Every row gives one point. The ring and each string are closed loops that go straight from each point to the next, and from the last back to the first. Before rounding, they use only three directions, however many columns there are. How many times does the string pass through the ring? Passing back the other way cancels.

Ring, 6 rows:
[[  2  -6  26]
 [ -6 -10  -2]
 [-11   2   4]
 [-15  15  34]
 [-11  12  51]
 [ -3   6  49]]
String:
[[-18  19  47]
 [-23   8  32]
 [-11   3  24]
 [ -4  12  25]
 [ -8  11   9]
 [-16  -3 -13]
 [-15  -8  -4]
 [-12  -4  11]
 [-13  -5   4]
 [-18  -4  -5]
 [-14  13   5]
 [-13  23  22]
 [-24  17  31]
 [-19   7  33]
 [-11   4  29]
 [ -7  15  40]
 [-13  23  52]]
Times through: 2
String:
[[ -3   2  20]
 [  0  -1   7]
 [ -4  -9 -11]
 [-13 -15 -16]
 [-14  -7   2]
 [-10   1  15]
 [ -4  12  18]
 [ -8  14  15]
 [-18  15  12]
 [-19  16  22]
 [ -9  23  34]
 [ -5  17  34]
 [ -8  13  35]
 [ -5  21  45]
 [-14  22  60]
 [-18  11  56]
 [-14   4  43]
 [ -7   7  39]
 [ -2  11  44]
 [  5  14  58]
 [  0  -1  55]
 [ -6  -7  35]
 [ -7  -1  26]
 [ -1   2  28]
 [  9  -1  26]
 [  4 -17  10]
 [ -5 -23   1]
 [ -9 -10  12]]
Times through: 4

Ring (10 x 4):
[[ -1 -28 -14   1]
 [ -1  -5 -12 -21]
 [ -4  17 -14 -34]
 [ -7  30 -15 -32]
 [ -8  31 -14 -20]
 [ -9  20 -15  -1]
 [ -9   0 -18  17]
 [ -8 -17 -22  26]
 [ -6 -34 -22  27]
 [ -3 -36 -18  15]]
String (27 x 4):
[[ -9 -13 -26  10]
 [-13 -27 -35  37]
 [-10 -24 -26  39]
 [-14 -27 -36  39]
 [-11 -19 -32  20]
 [ -5 -13 -16  13]
 [ -5 -15 -15  13]
 [ -7 -23 -23  16]
 [ -8 -53 -35  31]
 [ -4 -52 -25  25]
 [ -5 -36 -26   8]
 [ -4 -15 -18  -1]
 [ -2 -11 -10  -2]
 [ -5 -14 -22 -11]
 [ -3  -8 -14  -9]
 [  0  -5  -5  -6]
 [  2 -10  -4 -18]
 [  1 -15 -12 -23]
 [  1 -24 -14 -23]
 [  4 -26  -3  -8]
 [  0 -17  -7   0]
 [ -1 -10  -8   2]
 [  0 -41 -11  19]
 [ -4 -60 -27  35]
 [-10 -40 -36  24]
 [ -7 -18 -23  13]
 [ -3  -7 -10   6]]
Times through: 1

Ring:
[[ 35   2 -16  -1  -3  11  -4  -3]
 [ 20   5  -4  -6  -7   3 -10  -6]
 [-13  -3   7 -13 -15  -1  -5   1]
 [-33 -19   5 -14 -17   5   9  13]
 [-40 -13   0  -9  -5   4  21   9]
 [-30   8  -3  -1  11  -3  22  -6]
 [ -9  17 -10   4  18  -2  18 -13]
 [ 28   8 -21   5  10  10   9  -6]]
String:
[[-44  -1  10 -11  -5  -6  11  -1]
 [-55 -25   4 -14 -14   6  23  18]
 [-50 -38  -5 -13 -16  15  30  27]
 [-38 -26  -7  -9  -9  12  27  19]
 [-60 -10   1  -6   4   0  33   7]
 [-51  -2  -2  -3  10  -1  33   1]
 [-30  -4  -9  -2   7   4  27   3]
 [-13  -6 -11  -2   3   8  20   4]
 [-10   8  -4  -2   6  -1  11  -7]
 [-14  26  -2   2  19 -10  12 -20]
 [ -7  39  -8  10  33 -12  19 -29]
 [ 12  19 -21  10  24   4  21 -14]
 [ 19  -1 -25   5   9  14  18   1]
 [  8  -1 -14  -1   2   9  11   0]
 [  9   2 -13  -1   3   7   9  -2]
 [  0  17  -3  -1   8  -4   4 -14]
 [  7   1 -11  -2   0   6   7  -1]
 [ 15   9 -10  -1   4   3   3  -8]
 [ 14  19  -5   0   7  -3  -2 -15]
 [  3   3  -7  -3  -1   3   5  -3]
 [ 11  -5 -11  -4  -5  10   4   3]
 [  3  15   0  -3   3  -4  -1 -12]
 [ 18  18   2  -5  -2  -5 -14 -15]
 [ 18  15   5  -8  -8  -5 -19 -13]
 [  0  20   9  -8  -2 -11 -12 -17]
 [ -4   3  -1  -6  -3   0   2  -4]
 [ -2 -12  -3 -10 -14   8   1   7]
 [-10 -19   3 -15 -23   8  -3  12]
 [-28 -10  15 -18 -22  -2  -6   5]
 [-33 -28   9 -20 -29   7   1  19]
 [-26 -39  -2 -17 -29  17  11  28]
 [-18 -16  -3 -10 -12   8  10  11]
 [-27   1   5  -9  -4  -3   8  -2]]
Times through: 2

Ring:
[[ 20  31  -7  18   2 -25  -7  13  13 -16   8]
 [ 14  33 -12  27  -7 -36  -8   6   8 -15   1]
 [ -2  13 -15  15 -18 -29   3   0  -4  -8  -1]
 [-14  -5 -16   1 -25 -18  13  -2 -11  -2  -1]
 [-25 -27 -15 -19 -27   2  25  -2 -16   3   3]
 [-22 -32 -10 -29 -18  16  27   3 -11   2   8]
 [ -9 -17  -7 -21  -8  12  19   9  -2  -3  11]
 [  7   7  -6  -4   0  -4   7  13   8 -10  11]]
String:
[[ 18  37 -13  28 -10 -48 -10   9   6 -13   4]
 [ 31  55 -11  41  -3 -57 -19  13  14 -19   5]
 [ 11  22 -11  13  -9 -31  -1  10   4 -10   8]
 [  1   8 -10   5  -7 -10   5   5   3 -10   3]
 [  2   9 -10   5  -8 -13   5   6   3  -9   5]
 [ 17  29 -10  17  -6 -35  -5  13   7 -12   9]
 [ 10  20 -10  11  -9 -28   0  10   4 -10   8]
 [  3  13  -9  10  -4  -9   2   4   7 -13   1]
 [  8  24  -9  21   0 -14  -4   3  11 -18  -2]
 [ 22  49 -12  41  -5 -48 -17   6  12 -19  -1]
 [  1  16 -12  16  -9 -17   1   1   4 -13  -2]
 [ -5   4 -12   5 -11  -9   7   1   0  -9   0]
 [-10   5 -15  11 -20 -19   7  -4  -6  -7  -5]
 [-15  -3 -19   4 -32 -32  12  -3 -16   1   0]
 [-12  -6 -16  -4 -27 -24  14   2 -13   1   5]
 [ -9  -5 -12  -4 -17 -10  13   3  -6  -3   4]
 [-21 -19 -12 -10 -16  11  19  -4  -7  -4  -2]
 [-27 -27 -13 -16 -20  16  24  -6 -11  -2  -3]
 [-14 -11 -12  -9 -18  -4  16   1  -8  -3   3]
 [-16 -15 -15 -12 -28 -16  19   2 -16   3   6]
 [-25 -22 -18 -15 -36 -17  23  -2 -22   7   3]
 [-13  -7 -15  -4 -26 -20  14   1 -13   0   4]
 [-11  -4 -13   0 -16  -7  12  -1  -5  -6  -1]
 [-11   5 -16  12 -20 -19   7  -5  -6  -7  -6]
 [  5  29 -17  30 -21 -48  -6  -1  -2 -10  -4]
 [ 17  40 -15  32 -17 -60 -11   8   2 -11   4]]
Times through: 2
String, 23 rows:
[[ 20  45 -14  38 -11 -55 -14   6   7 -15   0]
 [  5  26 -14  27 -12 -31  -5  -1   4 -14  -5]
 [ -7   6 -13  12 -11  -7   5  -4   1 -11  -6]
 [ -5   3 -12   2 -15 -14   8   3  -3  -6   3]
 [ -9   1 -16   3 -27 -30  10   1 -12  -1   3]
 [-23 -15 -20  -7 -40 -30  19  -3 -24   7   2]
 [-30 -28 -17 -16 -31  -1  25  -6 -20   4  -1]
 [-37 -42 -18 -30 -39   0  33  -4 -28  11   4]
 [-24 -30 -15 -27 -32  -7  28   3 -22   9   9]
 [-14 -15 -12 -14 -17   1  18   3  -8  -2   5]
 [-16 -18 -10 -14 -12  13  19   0  -4  -5   2]
 [-29 -45  -9 -40 -16  32  34   3 -12   4   9]
 [-17 -33  -8 -38 -16  15  29  11 -11   5  16]
 [ -5 -14  -8 -22 -11   1  19  13  -4  -1  16]
 [  1 -12  -4 -25  -2  11  18  17   3  -4  18]
 [ -1  -3  -6  -8   1  13  11   8   7 -11   7]
 [ -2   2 -10  -1  -8  -5   9   5   1  -8   5]
 [ 10  15  -9   4  -7 -23   3  13   4  -9  11]
 [ 33  44  -6  22   4 -42 -12  22  17 -16  16]
 [ 36  53  -6  33   9 -40 -18  18  22 -22  10]
 [  8  20  -8  16   1  -9  -2   4  12 -17   0]
 [ -1   7 -10   6  -7  -7   6   3   4 -11   2]
 [ 16  32 -12  23 -10 -42  -7  10   5 -12   6]]
Times through: 2
